Each row of a before or after table is a point. The points were changed in one or more steps. Then noise was added and the rows were shuffled. The steps act on columns, c1 being the first. Write out the steps. A step turns or swaps two columns, mirrors them in a line or flattens them onto one, adds a multiple of one to another, or multiplies or shifts one. Angles are multiples of 10 degrees, from the lower column toward the higher: turns from -170 to 170, lines from 10 to 170 but not 90. Use the fewest steps. Two steps may share a column if one is a turn and the other turns, adds or multiplies; they go together, in the order done. Otherwise the lowest column goes first.
(in the rows, 128 means zero)

Before (14 x 2)
[[165 169]
 [106 183]
 [193 122]
 [141 166]
 [118 130]
 [107 108]
 [189 135]
 [135  71]
 [162  94]
 [176 137]
 [119 166]
 [ 87  87]
 [128 153]
 [169 122]]
After (14 x 2)
[[151 127]
 [129 119]
 [165 133]
 [165 113]
 [ 82  91]
 [147 172]
 [144 187]
 [175 158]
 [131 169]
 [105 108]
 [103 169]
 [ 75 139]
 [134 192]
 [181  97]]
Steps: mirror c1 and c2 in the line at 40 degrees

Before (9 x 6)
[[164  88 141  79 130  79]
 [ 90 122 124 171 152 147]
 [154  88 121  86 149 192]
 [154 140 104 189 118 117]
 [125 132 102 116 156  91]
 [163 147 143  89  87  95]
 [102 150 126 175 220 144]
 [144 122  99 103  87 109]
 [174 143  97 100  87  76]]
After (9 x 6)
[[ 84  99 106 128 134 139]
 [153 111  90 119 116 163]
 [111  56 108 100  95 152]
 [219 183 103 131 104 126]
 [106 182  88  99 111 143]
 [ 74  94 136 146 117 166]
 [133  90  88 149  95  52]
 [ 70  98  79 132 108 180]
 [171 167 143 111 148 107]]
Steps: turn c1 and c5 by -120 degrees; add 1 times c5 to c3; turn c2 and c6 by 150 degrees; turn c2 and c4 by -120 degrees

Before (11 x 11)
[[182 124 153 164  97 146 163  95 178 124 144]
 [ 85 129 131 107 143  84 185 149  97 159  87]
 [123 195 112 141  96 139 112  68 154  96  98]
 [163 140  91 103  78 169 102 132 177 146 155]
 [146 173 135 164 154 148 194 121 111 108 165]
 [167 142 152 132  87 132 113 168 137 100 131]
 [ 99 126  73 134  53 123 173 163 151 147 121]
 [158 143 156 165 116 179 108  69 111 107  86]
 [ 78 105 138  87 117 147 108  77 138 124 199]
 [ 87 207 126 196 143 150 169 105 142 170 177]
 [105 130  63 115  85  73 106 144  92 185 138]]
After (11 x 11)
[[176  75 111  88 154 147 122  65 133 131 195]
 [125 110  85 103 101 166  72 104 159 131 145]
 [124 180 106 193 175 150 159  91 137 130 178]
 [117 110 150 136 109 132  76 165 136 129 143]
 [158  96  64 117 147  73  92 183 103 128 118]
 [113  99 146 106 188  81 166 176 109 129  89]
 [145 167 124 139 133 140  97  60 148 129  93]
 [111  93  73 136 202 125  75 164 145 132 104]
 [ 68  94 152 168 123 149  92  87 164 126 150]
 [125 112 169 168  94 176 102  36 118 128 100]
 [ 67 140 122 162 147 149 160 110 116 128 166]]
Steps: turn c1 and c7 by 130 degrees; turn c5 and c7 by 110 degrees; shift c2 by -30; turn c3 and c11 by 20 degrees; add -0.7 times c6 to c8; multiply c9 by 0.7; multiply c10 by 0

Before (8 x 14)
[[148 180 123 153 168 105  79 112 124 112 121 140  96  98]
 [136 144 112 155 112  95 150 127 176 141 152 147 123 180]
 [137 145 142 141 133 127  93 101 120 120 125 107 138  72]
 [ 95 127 143 146 151 167 155 122 124 127  96 113 108 157]
 [124 168 106 116 150 116  95 127 103  79 133 100 138  81]
 [106 171 129 141 155 136  57 144 127 107 154 114 114  77]
 [104 104 145 125 121  93 140 143 137 132 109 144 131 167]
 [144 117 149 138  83 112 162 135 121 124 145 164 120 198]]
After (8 x 14)
[[ 96 104 144 126 118  88 133 141 144 134 163 141 117  94]
 [129 165  94 111 112 114  98 103 125  94  65 102 119 186]
 [134 145 108 138 123 134  93 123  98 130 115 139 143 178]
 [110 168 118 143 124 140  58 128 140 107  38 132 151 170]
 [ 96 131 117 145  71 167 155 124 124 117  76 152 124  97]
 [135 149 149 156 172 101 150 172 129 134 164 115 111  81]
 [150 182 140 151  76 103  83 127 114 100  20 128 154 149]
 [148 117 160 138 188 117 164 120 137 121 254 151  94  71]]
Steps: swap c3 and c12; multiply c5 by 3; turn c5 and c11 by -110 degrees; swap c8 and c9; turn c10 and c13 by -40 degrees; turn c13 and c14 by 150 degrees

Before (13 x 24)
[[153 135 125 100 125 120 209 146 150 124 110 140 163 143 109 117 106 147
  136 128 200 131 100  99]
 [152 134 112 100 122 141 151 145 146 123 111 130 143 144 110 124  88  75
   93 108 110 128 235 118]
 [156 127 107 114 133 123 123 141 109 124 120 126 163 154 114 131 137 146
  138 140 106 108  92  99]
 [127 130 142  99 121 134 131 157 152 130 116 129 158 150 102 126 141 134
  146 139 107  84  99 124]
 [133 145 153 136 139 111 114 151 128 130 143 128  92 143 121  94 101 133
  145 144 119 130  99 107]
 [129 124 126 133 127 116 111 149 145 164 120 125 138 140 104  97 125  82
  150  33 102 119 109 102]
 [127 125 113 115 145 117 128 122 148 139 109 145 153 144 111 132 122 141
  118 129 155  90 110 111]
 [122 125 124 107 194 126 109 140 150 122 114 136 159  48 123 125  90 142
   79 100 105 125 119  99]
 [155 131 108 105 144 114 172  98  95 148 137 180 156 155 108 115  97 143
  128 129 125 103  97 137]
 [ 54 177 106 107 184 178 110 128 109 128 112 127 147 148 111 107  90 128
  152 135 106 119 104 130]
 [154 155 105 113 128 116 120 149 143 149 112 158 162 144 125 120  87 131
  133 131 111 110  94 112]
 [147 129 123 155 127 136 148 140 125 127 177 127 116 152 103  94  89 139
  152 137 191 115  90 155]
 [141 128 227 141 149 129 157 148 148 136 119 156 164 143 202 126 134 139
  128 128 145 121 116 104]]
After (13 x 24)
[[129 124 126 134 111 116 111 180 132 164 120 126 137 140 142 102 110  83
  150  32 102 116 109 101]
 [127 128 142 109 120 134 130 201 131 132 116 129 157 150 130 129  99 135
  145 139 107  85 101 124]
 [127 125 113  89 145 117 128 113 134 139 110 146 153 143 141 123 116 141
  118 129 154  89 111 111]
 [156 126 107 106 133 123 122 161  84 123 120 127 164 154 127 128 112 145
  138 139 106 108  92 100]
 [ 53 176 105  24 166 177 110 127  92 127 112 127 147 148 169  82 132 128
  153 136 105 153 105 129]
 [120 125 124   8 185 125 110 159 144 122 113 136 159  48 164  91 142 143
   79 100 105 122 119  97]
 [141 129 227 110 145 128 157 177 140 136 120 157 163 144  85 114 189 140
  129 128 145 120 117 104]
 [152 134 112 109 121 140 152 170 221 123 110 130 143 144 172 127 133  76
   93 108 110 131 236 117]
 [153 135 126 105 119 121 209 174 130 123 111 139 162 143 156 120 123 147
  136 129 201 135  99  99]
 [153 131 109  81 135 114 173  52  73 147 137 180 156 155 164 109 126 143
  127 129 125 105  98 138]
 [147 130 124 156 110 136 148 159  98 127 177 128 115 153 175  99 126 141
  152 137 190 116  90 155]
 [153 154 105 112 124 116 120 181 120 149 112 158 162 145 165 121 146 131
  133 132 111 129  94 110]
 [132 144 155 120 119 110 115 184 108 129 142 128  91 142 155  94 136 133
  145 144 118 141  98 107]]
Steps: add 0.7 times c2 to c22; add -1.5 times c5 to c4; turn c5 and c16 by -30 degrees; multiply c8 by 2.5; add 0.7 times c23 to c9; turn c15 and c17 by 120 degrees

Before (13 x 64)
[[ 72 113 105 121 140 103  96 119 132  72 141 170  99 104 126 162 131 177
  112  44 100 166 131 128 162 153 155  90 136 194 125 167 156  92  60  92
  117 157 194  84 130 118 124 101  95 135 104  77  54 134 109 120 174 127
  163 106  73  91  98 100 139 186 132 176]
 [105 131 101 165 146 118 130 155 156 100 108 171  88 102 137 146  87 164
  127  65 132 159 118 187 185 157 144 119 159 162 120 194 112 114  96 131
  163  75 220  67 119 166 126 135 113 153  87  97 101 116  90  73 152  97
  173  79  95  66  83  86 128 190 144 227]
 [ 93 175 161 159  74 102 139  94 130 169 125 120 112 148 133 107 106 145
  131 121 104 123 117 130 101  83 118 171 116 141  96 108 161 174 145  89
  114  86 176 163 125 117 155 160 135 130 161  91 166 139 157 145  83 130
  124 157 184 121 155 140  95  89 133  75]
 [ 76 194 117 108 120  88 117 141 122 154  77 211 156 222  86 123  41  98
  134  83 126  98 175 123 140 152 174 133 125 178 108  97  96 124 132 158
   64 130  45 200 111 145  74 118 126 134 108 172 120 165 124  52  63 151
  136 168 172 173  87 185  65 146 121 160]
 [ 78 156 127  92 114  88  96 148  83 127 123 191 103 219  76  50  50 110
  138  96 105 126 124  79 120 156 212 120  85 140 168 120  94 125 124 177
   90  91  83 167 104 128 125 126 100 140 137 119 129 129 125  77 112 164
  201 165 191 131 107 117 123 189 132 169]
 [131 182 135 137  81 143 105 121 123 104  88 125 110  85 145  99 131 128
  166 180 113 147 152 143 170  91 115 154 127 125 128 112 155 127 144 123
   60 137 118 143 122 101 153 183 145 161 172  93 185 138 139 121  96 112
  135 156 178 129 132 126 126  78 124  68]
 [110  97 103 140 153 146 127 139 134  79 150 170  89 103 155 173  83 165
  144  59  93 157 142 124 139 164 103  89 129 167 116 165 174  84 103 139
  143 123 211  86 107 145 163  71  82 156 118 163  81  96 138  96 158  73
  117  90 106  30  62  60 119 178 129 245]
 [151 168 161 170 148 110 139 128 170 137 114  73  85 106 121 104 120 135
  160 177 103 121  84 138 146  95 109 167 141 111 128  95 130 141 150 116
   86 109 119 149  97 106 137 151 105 133 203  96 142 177 172 164 100 153
  123 120 188 122 156 173  70  92  68  77]
 [123 186 181 169 151 164 136 110 116 144 137 110  94 101 147 118 166 139
  114 195  78 144 119 152 102 104 140 190 167 174 150 131 146 150 137  94
   89 126 136 123 126 119 168 198 118 110 186 128 183 133 161 142  45 151
  109 130 132 130 142 133  91 134 112  81]
 [119  71 131 168 149 113  90 135 171  89 107 166  80 156 117 162 107 150
  125  77 122 121 125 148 170 130 142  68 143 191 124 158 161  80 101  98
  128 101 197  52 141 179 192 108 105 179 132 129 138 101 113  94 158 155
   96 122 127  80  97  90 115 203 118 176]
 [145 217 162 152 143 132 126  64  90 122 125 121  98 138  92 128 147 149
  139 142 123 142  98 145 151 122 120 163 172 155  96 157 185 155 128 152
   81 113 130 131 108 110 150 143 115 181 172  91 193 104 164 141  82 115
  125 120 160 140 150 164  42 104 107  67]
 [130 147  66 162 190  86  88 148 160 111 103 151 107 127 144 121 109 165
  160  51 153 193 103 155 149 161 173  84 128 149 128 170 177  78 106 111
  143 115 208 103 135 154 125 131 131 174  86 171  68 122 159 107 120  77
  109 110 104  60 105  97 144 193 161 168]
 [117 174 140 157 141 127 148  99 125 136 131  77 114  94  92 133 136 155
  148 170 114 142 117 127  86  84 106 173 113 193  92  95 172 117 180 144
   58 100 110  90 109 103 163 200 130 154 148  63 178 162 129 161  86 110
  121 124 168 155 160 138  98 125 117 105]]
After (13 x 64)
[[108 135 103 163 149 118 136 161 159 104 104 119  89  89 132 147  86 163
  132  63 130 158 152 155 179 140 148 112 154 162 120 197 111 173  94 129
  151  70 215  70 118 167 128 129 107 160  87 111  97 113  92  73 155 105
  175  76  94  68  89  89 133 207 143 222]
 [106  98 104 148 153 147 125 135 134  81 152  81  89  77 150 170  84 166
  147  57  90 161  99 172 143 133 107 101 122 172 118 161 174 171 105 138
  150 128 211  87 104 144 163  77  75 144 114 145  84 105 143  95 163  79
  117  92 106  32  59  56 115 148 128 246]
 [ 93 171 163 157  73 101 140  93 130 173 120 178 110 160 135 111 101 142
  132 120  99 121 165  87 105  94 115 172 112 134  94 109 157 126 142  85
  131  83 185 161 125 114 153 156 132 114 162 110 163 138 158 144  78 133
  128 154 190 124 155 139  89 114 134  83]
 [127 188 178 170 145 164 142 107 109 149 139 146  98 124 153 120 162 137
  114 199  76 146 125 124 104 120 141 193 162 174 155 128 145 109 138  92
  111 129 134 122 129 118 168 203 119  89 187 114 186 136 159 147  47 173
  107 125 131 126 135 136  93 152 111  82]
 [ 77 153 128  98 113  93 100 154  87 128 122 128 107 220  77  48  47 104
  139  99 104 126 141 209 119 163 207 122  87 138 174 123  91 187 126 174
  137  91  82 169 107 126 124 128 103  88 140 122 137 126 126  76 109  96
  196 158 186 131 106 118 117 116 130 166]
 [124 179 137 155 145 125 146  95 116 137 135 119 114 103  94 131 135 155
  144 167 113 136 198 128  83  79 105 177 113 194 100  88 176  78 179 139
  155  96 108  87 104 107 159 202 125  59 150 100 176 165 130 158  87 143
  128 123 166 158 165 140  93 122 118 103]
 [153 165 159 168 148 107 143 132 174 133 109 134  91 127 124 100 118 133
  158 181 102 118 152  91 145 108 111 165 145 113 126  98 125  74 150 116
  133 112 119 154  98 112 138 149 102  85 205  79 144 181 173 163 103 171
  125 119 190 122 161 174  69 118  65  76]
 [111  74 132 169 148 105  88 133 168  87 110  80  82 166 116 163 109 150
  127  76 128 120 129 178 163 140 148  73 139 194 127 159 156 164 102 103
  184 100 193  50 141 177 187 110 106 130 128 129 136 100 114  92 157 136
   95 125 126  83  93  90 121 176 112 177]
 [144 215 158 155 142 130 125  73  88 118 126 158  95 137  89 130 148 150
  139 143 120 143 159 100 145 114 119 157 167 162  96 160 187 122 126 148
  177 113 132 136 103 111 149 145 123  90 177  91 188 102 169 146  89 115
  128 114 154 136 149 166  44 131 110  67]
 [ 81 193 121 107 111  84 119 142 121 157  75 123 157 215  85 121  41  96
  132  86 129  96  97 149 141 160 175 133 120 177 106  97  89 210 132 160
  138 136  47 196 111 144  79 121 135  69 106 180 129 165 127  53  59  93
  136 162 171 169  81 185  62 138 122 165]
 [ 71 114 105 122 147 105  96 120 132  67 141  91 100 103 124 159 131 176
  115  41 103 167 182 179 167 152 150  89 133 196 132 162 155 176  64  88
  131 152 187  89 134 116 121  99  93 119 107 126  53 134 108 121 173 127
  154 107  73  85  99  97 144 161 133 181]
 [135 186 138 135  78 144 104 121 120 100  90 122 114  98 136 101 128 126
  160 184 112 147 173  74 169  85 111 146 124 121 125 110 157 123 146 119
  163 143 119 141 123 105 148 181 140  65 168 146 178 140 139 123  97 155
  135 156 178 131 136 120 123 115 126  73]
 [126 149  63 163 189  88  84 148 157 119 105  78 108  95 144 118 108 167
  163  53 153 189  83 167 155 125 170  88 125 152 127 171 174 147 107 111
  168 117 204 102 135 156 128 126 130 138  93 111  68 124 160 106 124  76
  114 103 105  61 104  97 147 187 160 165]]
Steps: swap c12 and c34; turn c26 and c54 by -30 degrees; turn c14 and c54 by -30 degrees; turn c23 and c48 by 80 degrees; mirror c24 and c62 in the line at 60 degrees; swap c37 and c46
